Each row is a point. A path goes straight from each point to the next, and from the last back to the first. The post is the endless flat space through its rows: a point in 2 columns, a line in 3, a plane in 4, and so on, so that a path can go around it. How many times does the path go around the post? Going back the other way cancels.
In the rows, zero is written as 128.

Post (1 x 2)
[[130 141]]
Path (17 x 2)
[[144 103]
 [178 140]
 [150 171]
 [131 177]
 [166 154]
 [172 109]
 [133  74]
 [ 79 112]
 [106 150]
 [131 205]
 [173 196]
 [188 105]
 [178 138]
 [140 189]
 [110 172]
 [ 68 130]
 [108  88]]
Times around: 0

Post (7 x 8)
[[ 99 130 246  90  84 106 145  89]
 [127 121 235 132 203 188 151 154]
 [129 122  69 193 163 146  74 109]
 [139 125 117  85  79  71 118 152]
 [115 128  79 189 207 122 127  96]
 [187 136  72  83 151 185 131 136]
 [153 111  88  53 149  88  74 120]]
Path (15 x 8)
[[ 65 128 107  66 128 110 100  93]
 [148 166 148  63  88 146 129 123]
 [107 137 123  93 207 167 111 177]
 [ 99  97  98  78 154 182  65  84]
 [ 69 124 123  94 131 142 137  63]
 [101 174 154  79 124 133 143 110]
 [136 185 102 115 123  65 114 124]
 [160 134 116 104 154 145 114  64]
 [163 138 157 110 183 115 103  58]
 [140 195 122 103 155 140  83  99]
 [106 158  90 143 168  95 138 109]
 [171 162 144  64 154  73  81  56]
 [173 121 155 108 209 170 145 124]
 [150 120 101 142 137 148 146  99]
 [ 91  95 197 132 118 128 112 109]]
Times around: 1

Post (17 x 18)
[[107 131  88 111 120  54  61 181  71 104  67 157  50 108 108 169 107 113]
 [134 160  82 126 115 158 151 138 160 114 124 171 163  95 104 243 152 127]
 [127 136  94 100 170 108  80 114 187 140  47  88  71 136  64 112 115 120]
 [ 86 111 175 137 192 204 184 120 179  96 110 146 179 137 102 129 103 156]
 [105 118 202 163  62  94 159 103 113 120 140 139 135 108 115 144  78  94]
 [147 108  60  96 129 105 155 139 168 150 162 153 122 155 120 151  96 164]
 [122  94 145  82 167 148 193 136 181 103 173  57 134  92 119  86 124 128]
 [143  96  72 127 110 109 147 187 109 193 174 131 164 130  77 129 120 113]
 [140  95 168 131 136  96 116 151 159 213  68 106 109 141 139  96 153 129]
 [141 132 167 249 117 134 172 143 129  78 123 102 140 119 115 176 123  54]
 [175 154 180  81 151 189 128 137 163 107 150 173  78 123 123 139  85 127]
 [155 169 154 139 122 188 168 138 192 121 120 142 133 179  92 122 217 124]
 [150 165 169 214 146 136  24 127 150 140  92  62 184 223 121 115 153 106]
 [105 140 112 142 132 122 146 107 135 130  76 138 140 122 130 121 126  75]
 [152 135 101 190 170 127  96 107 113 135 151  76  91 111  97 107 118 154]
 [152 118 104 167 138  77  97 131 148 122 163 181 136  84  95 143 103 124]
 [139 108  87 122 196 134 178 102 102  75 180 104 148 117  59 197 145  91]]
Path (20 x 18)
[[105  95 114 175 115 136  99 126  77 164  95  88  78 168 139 127 130 107]
 [153  90 148 151 123 115 102 130 166 108 124 126 140 102 152 122 126 123]
 [190 136 114 125  85 131 161 132 149 127 145 125  93 154 129 116  92 166]
 [115 122 138 151 198 134 142  99 141 122 145 150 196 126  75 107 124 123]
 [ 61 138 124  94 151 108 109  89 158 112  98  92 167  48 120 162 125 121]
 [128 134  63 171 157 149  99 107 141 159 107 105 104 103  91 144  97 115]
 [126  68 133  75  87 129 179 144 113 177 178  90 130  99 115 146  89 116]
 [ 96  71 156 121  97  45 127 161 142 112 118 164  94 104 129 216  99 113]
 [159 153 153 116 160 160 148 122 174 157 134 179  49 169  92  93 145 136]
 [113 144 112 116 140 106 163 169 163  98 124 146 165 113  78 124  90  84]
 [128 202 100 131 140 143 165 119 120  92  90 114 114  93  86 132 150 121]
 [134 174  85 137 179 118 152  90 192 153 140 188 110 146  59 156  78 113]
 [155 167 107 122 113 135 122 151 170 105 177 129  79 121 114 151 139 141]
 [160 144 120 152 113 204 115 206 140 142  83 176  91 120 128 182 173  98]
 [133  73 124 143 123 120 134  76 154 140 149 113 154 222 100 170 148 103]
 [ 96 142 139 131 112 111 149 153 161 136 142 123 144 138  94 118 132  68]
 [122 128 157 128 158  81 163 101 185 181 131 155 165  92  77 119  99 126]
 [ 93  93 111  53 145  77 141 152 104 126 127 155 135  74  37 119  74 116]
 [149 134 200 151 114 113 113 127 124  97 110 189 149  97 124 144 182  72]
 [129 140 126 197 113 173 109  75 107 111 105 149 133 198 154 107 154 112]]
Times around: 0

Post (17 x 18)
[[120  92 138  47 133 135  70 176 125 114 128 145 145  42  97 106 142 164]
 [ 99 130  71  81 125 162  91 181 136 126 161 193 171  78 120 149 108  54]
 [162 137 194 166 164 114 101 139 131 166 111 101 105 161  97 130 119 134]
 [113 139 153 196 158 147 159 109  69  58 118  79  57 115 170 103 147 150]
 [177  56 174 145 158  61 105 202 178 163 145 161 162  77 103 132  99 155]
 [173 136 135 158 169  68 110 162 125  68 135 149 130  62 146 135 188 149]
 [132 156 144 168  86 165 122 121 106 123 108 116 200 141 115 136 109 113]
 [125 111  65 101 142 158  91 100  95  76  97 152 172 145 126 172  86  40]
 [156 146  89 139 146  98 122  60 154 139  66 135 133 143 142  94  80 146]
 [148 107 109 111 124 160 121  93 141  99  58 176 113 120 154 116 137 101]
 [145  63  99  92  30 123 169  98 152 176 159 149 158 166 113 151  67 122]
 [175 129 128 227  83 148 116  47  45 151 169 131 129 139 103 121 144 206]
 [182 114 183 175 115  75 107  96 146 114 146 121 131 157 126 115  80 140]
 [136  85 210 108  98 154 122 113  56 248 139  69 131 107 179  49  76 136]
 [102 120 151 112 156 161 103  56 135 173 145  91 105  90 120 120 124 165]
 [ 95 160 116 191 139 121  82 100  73 134 124 100 105  78 160 155 107 119]
 [102 145 176 155 143 123 111 138  83 136 149 134 152 118 158 207  42 159]]
Path (27 x 18)
[[198  88 128 138 102 166 159 128 153 173 149 195 182 140  61 169 157 125]
 [134  95 214 178 170 150 110 124  66 162  87 126 111 125  96 179  95 148]
 [141 105 146  86 184  54  19  99 130 116  91 190 114  70 146 131 133 130]
 [123 106  44 128 161  61  83 146 165 121 114 116 139 113  85 135 137 143]
 [190 102 101 189 135  79 159 159 171  51  81 154 148 135 127 174 143 178]
 [162 129  82 145 156 175 111  86  97  50 113 157 128 100 168 136 170 133]
 [121  23 134  89 113 141 123 113  50 187 126  84 141 124 181  62  76 154]
 [ 90 114  81 108 186 111 130  74 103 181 124 129 154 128 152 151  41 135]
 [155 123 161  89 135 129 140  92 113 186 126 125 185 121 100  96  94  91]
 [148  96 174 154  57 138 142 141 103 191 145 147 126 120 113 114  54 153]
 [186 129 104 181  49 113  50  11  91 114 155  63 125 121 137  68  89 140]
 [188 115 160 165 160 173  62  60 105 187 109  88 107 158  89 169 103 131]
 [123 113  82 141 143  88 106  43 128 104 112 123 112  31 147  80  98 148]
 [125 202 119 185  51 120 106 213 193 106  82 229 187 144  54 153 100 111]
 [ 97 145 150  96 149 104 107 121  94 119 125 121  84 116 168 128 104 128]
 [162 117 157 112 130 131  92 123 152  93  73 200 125 105  24 140 159 140]
 [163  55 132 106 192 139 102  71  78 124 102 123  86 103 104 163 103 184]
 [183 181 144 145 156  75  41 112 119 149 137  97 118 111 152 104  99 155]
 [170 174 157 144  53 116 117  91 108  87 179 144 110 172 200  77 129 106]
 [131  82 137 153 104  85  99  63  52 116 159  99 162 115 138 141 131 211]
 [138 111 137 163 100 137 160 111 129 121 120 151 135 130 121 138 146 132]
 [141  60 124 140 124 130 165 206  84  93 161 213 128 106 116 244 125 128]
 [113 158  84 115 113 125  30  67 129 159  87  84 138 102  89 149  98  85]
 [123 122 156 130 144 127  75 188  90 172 122  95 141 100 132 151 107 130]
 [154 131 139 157 120 122  85  95 121 135 109 153 161 105 154 158 145 191]
 [ 99 187 114 182  99 117 105 133 148  75  93 115  82 167 179 208  87 147]
 [172 114 153 217 149 156 134 159  62 159 195 143 130  93 128  99 122 212]]
Times around: 1
